Each row is a point. Each copy is the shape, with its points in the same order, turned, moved and blurred by noise. Is it also mirrored, or only turned?
In the rows, 128 means zero.

Shape (6 x 2)
[[ 95 149]
 [170 134]
 [133 101]
 [167 134]
 [121 107]
 [ 45 110]]
Copy 1 (6 x 2)
[[143 181]
 [100 122]
 [149 118]
 [107 115]
 [148 132]
 [210 188]]
Copy 1 is: mirrored
Copy 2 (6 x 2)
[[ 78 131]
 [166 131]
 [132 168]
 [155 125]
 [119 171]
 [ 45 174]]
Copy 2 is: mirrored
Copy 3 (6 x 2)
[[105  86]
 [ 95 167]
 [139 138]
 [101 164]
 [141 131]
 [155  50]]
Copy 3 is: only turned
Copy 4 (6 x 2)
[[136  82]
 [153 154]
 [109 137]
 [153 153]
 [108 124]
 [ 77  54]]
Copy 4 is: mirrored

Shape (8 x 3)
[[161 100 146]
 [105 113  90]
 [156 162  60]
 [ 97 103 118]
 [177 158  49]
 [ 60 103 126]
 [130 160 115]
 [113 104 129]]
Copy 1 (8 x 3)
[[135 117 172]
 [ 98 153 108]
 [ 43  89 108]
 [123 162 123]
 [ 27  85 128]
 [136 184  95]
 [114  91 103]
 [127 146 132]]
Copy 1 is: only turned
Copy 2 (8 x 3)
[[138 136  82]
 [136 115 159]
 [116 189 165]
 [135  99 141]
 [118 212 164]
 [128  61 153]
 [ 82 142 139]
 [134 106 127]]
Copy 2 is: mirrored

Shape (10 x 4)
[[ 94  37 174 125]
 [154 137 113 144]
 [110 142 134 104]
 [112 145 127 118]
 [107  72 227 130]
 [134 135 113 103]
 [104 143 127 117]
 [ 97 114 162 136]
 [112 135 116 148]
 [217 134 113 191]]
Copy 1 (10 x 4)
[[220  81 114 147]
 [ 99 134 123 112]
 [108 100 153 155]
 [112 119 153 149]
 [184  67  77 184]
 [105  96 151 124]
 [115 117 157 159]
 [149 115 125 167]
 [117 143 141 142]
 [ 82 157  62  70]]
Copy 1 is: mirrored
Copy 2 (10 x 4)
[[129 170 168 212]
 [104 106 120 117]
 [141 157 106 115]
 [137 155 108 100]
 [158 168 209 183]
 [143 127 100 120]
 [130 161 109 115]
 [126 172 150 137]
 [102 144 118 114]
 [ 81  38 153 106]]
Copy 2 is: mirrored
Copy 3 (10 x 4)
[[228  99 168 174]
 [136 136 115 103]
 [141 151 110 168]
 [139 151 123 150]
 [241 164 190 173]
 [116 133 117 151]
 [140 147 107 159]
 [196 152 127 162]
 [159 138  95 139]
 [133 140 130  29]]
Copy 3 is: only turned

Shape (9 x 6)
[[131 115 153 121 187 164]
 [ 93  71  72 102 105 157]
 [106 113 147  76 129 156]
 [ 91 122 156 149 116  50]
 [129 119 137 154  94 102]
 [142 129 173 110 163 171]
 [110  99  96 166  97 154]
 [156 104  99 135 113 111]
 [145  61 177 187  99 171]]
Copy 1 (9 x 6)
[[ 87  95 145 104  70 121]
 [ 82 160  51 151 120  99]
 [ 96  92 118 152 122 109]
 [131 185 181 167 144 172]
 [150 174 146 152 118 115]
 [107  82 155 120  81  99]
 [112 191 108 144  97  81]
 [152 168 107 117 111 122]
 [136 163 138 181  23  88]]
Copy 1 is: only turned
Copy 2 (9 x 6)
[[170 142  69 185  66 123]
 [ 86 128  71 123 103 195]
 [112 139  72 198 121 147]
 [156 105 181 157 140 149]
 [141 148 138 126 133 134]
 [164 162  70 195  91 107]
 [109 164 116 105  81 158]
 [145 130  92 100 127 131]
 [177 228 106 132 103 165]]
Copy 2 is: only turned

Shape (12 x 8)
[[ 85 138  99 136  82 108 173  84]
 [129 170 113 140 107  80 132  87]
 [165 116 177 145 138 180 117 180]
 [149  56 210  93 149 186 155 111]
 [131 189 118  92  91 118 162  57]
 [ 99 134 139 105 170 161 116 114]
 [145  91 154  56 119 168 151 158]
 [141 126 158 122 116 192  90 133]
 [144 114 149 118 126 134  54 127]
 [179  78 172  73 192 176 130 149]
 [109 128 131 162  91 124  73 134]
 [136 138  66 134  95 133 151  64]]
Copy 1 (12 x 8)
[[142  95 209 120 133 103 145  80]
 [150  90 174 124 124 121 190 123]
 [101 109  58  98 133 139  86 142]
 [ 95 115 109 181 103 158  27 129]
 [193  83 185 157 145  95 149 135]
 [101 131 135 156 184 132 118 136]
 [145 169 106 151 122 117  51 116]
 [127 115 107 104 167 173  85 147]
 [130 138 110 117 143 202 131 144]
 [ 99 166  80 172 116 138  59 172]
 [125 111 137  79 154 182 158 107]
 [149 108 223 103 131 117 136 147]]
Copy 1 is: mirrored
Copy 2 (12 x 8)
[[144  67  94 187 134 124 157 160]
 [109  76 125 157  91 141 165 176]
 [149 142 145  53 139 143  88 134]
 [169 216 142 129 148 122 111  92]
 [119 108 126 173 134 123 205 197]
 [117 132 121 101 116  72 141 130]
 [141 153 152  99 193 126 150  89]
 [ 97 152 130  87 149 118 101 158]
 [ 67 132 147  95 108 136 100 129]
 [138 196 143  66 132 127 146  75]
 [ 85  80 130 116 120 129  81 156]
 [103 103  62 166 139 145 176 166]]
Copy 2 is: only turned
Copy 3 (12 x 8)
[[147 134 115 110 126  66  47 117]
 [164 140 173 111 109 112  77 117]
 [121 147  74 156  79 155 174 171]
 [113 209  38 123  97 102 192 109]
 [145 196 145 122 126 120  42  95]
 [165 170  87 118 163 134 140 141]
 [ 90 164  40 104 112 155 138 108]
 [109 183  94 132 122 143 146 185]
 [118 156 139  86 121 143 167 170]
 [111 174  57 131 126 163 212  96]
 [133 125 138  95 109 113 120 198]
 [108 148 151 140 149  79  68 110]]
Copy 3 is: only turned
Copy 4 (12 x 8)
[[203 124 117  95 116  75 129 134]
 [180 134 147  81 163 119 109 134]
 [ 99 141 170 173  95 172 149  88]
 [ 96 192 142 147  15 146 132 137]
 [208 169  99  59 136 126 136 118]
 [ 96 179 133 105 118  95 140  93]
 [131 202 108 193  87 126 158 124]
 [114 156 120 145 105 149 119  70]
 [ 97 153 128 144 146 141  73 104]
 [ 58 205 128 164  86 157 162 137]
 [142 105 147 136 138 119  77  87]
 [168 105  74  78 130 110 135 135]]
Copy 4 is: only turned

Shape (13 x 9)
[[131 111 110 123 136 100  95 132 158]
 [109 100 119 165 142  85 120 130 103]
 [ 62 157 134 119 152  99  80 137  98]
 [149 154 128 125 171  87 121 108  81]
 [153 115 172 161 141 150 145 131 170]
 [173  81 213 172  61 167 119 129 152]
 [134 157 123 126 124  99 139  80 128]
 [137 179 103  79 140  90 147 129 100]
 [127 123 113 109 146 142 111  79 104]
 [197  77 172 180  58 177 101 153 149]
 [ 96 178  78 149 156 123 121 126  97]
 [114 134 102  79 157 116 175 120  88]
 [122 161 100  90 109  92 195  80 102]]
Copy 1 (13 x 9)
[[163 101 121 125 121 145 116 133 142]
 [164 146 141 165 146 127 112 129  91]
 [183  81 124 133 152  82 142 153  72]
 [120 100 139 184 101 103 136 126  78]
 [102 152 153  96 117 164 159 123 130]
 [ 96 193  86  83 117 214 171 131 106]
 [122 122 114 139  89  84 132  95 112]
 [112  67 112 176 134  74 146  93 122]
 [161 132 116 166  89 102 174 131 124]
 [ 86 196  75 104 131 223 145 157 139]
 [139 122 132 161 146  49 129 154 116]
 [140 105 138 192 142  80 184  82 131]
 [119 121  99 167 120  55 153  43 120]]
Copy 1 is: only turned
Copy 2 (13 x 9)
[[138 111 146 173 156 147 143 145 124]
 [119  63 129 146 123 130 148 169 148]
 [141  51 120 146 132  92 124 109  86]
 [148  92 114 156 105 120  84 178 104]
 [169 153 162 144  84 158 156 127 154]
 [184 123 178  86  84 237 179 119 146]
 [115 110 142 170  89 155 119 159  83]
 [114 119 106 167 118 130  60 142  97]
 [128 125 134 126 134 124 128 174  83]
 [179 141 131  98 110 249 191 126 159]
 [111 102  74 169 106  91 139 143  98]
 [ 84 131 123 132 114 100  71 150 120]
 [ 52 120 139 155  70 144  69 156  83]]
Copy 2 is: mirrored
Copy 3 (13 x 9)
[[135 143 111 113 117 152 131  94 106]
 [144 104 105  85 126  90 136  87 113]
 [181 148 158 117 150  90 158  90  68]
 [127 159 159 106 100  65 125  90 128]
 [ 61  94 117 158 135 127 127  99 116]
 [ 63  60  73 190 121 119  62  81  74]
 [126 161 107 147  99  83 143 109 130]
 [171 168 169 148  98  93 129 112 156]
 [121 153 132 116  91  92 124 147  86]
 [ 71  44  85 173  83 149  61  73  71]
 [161 128 162 117  86  86 193 108 104]
 [158 141 162 121 121  83 127 161 156]
 [165 157 115 160  92  64 136 152 174]]
Copy 3 is: only turned
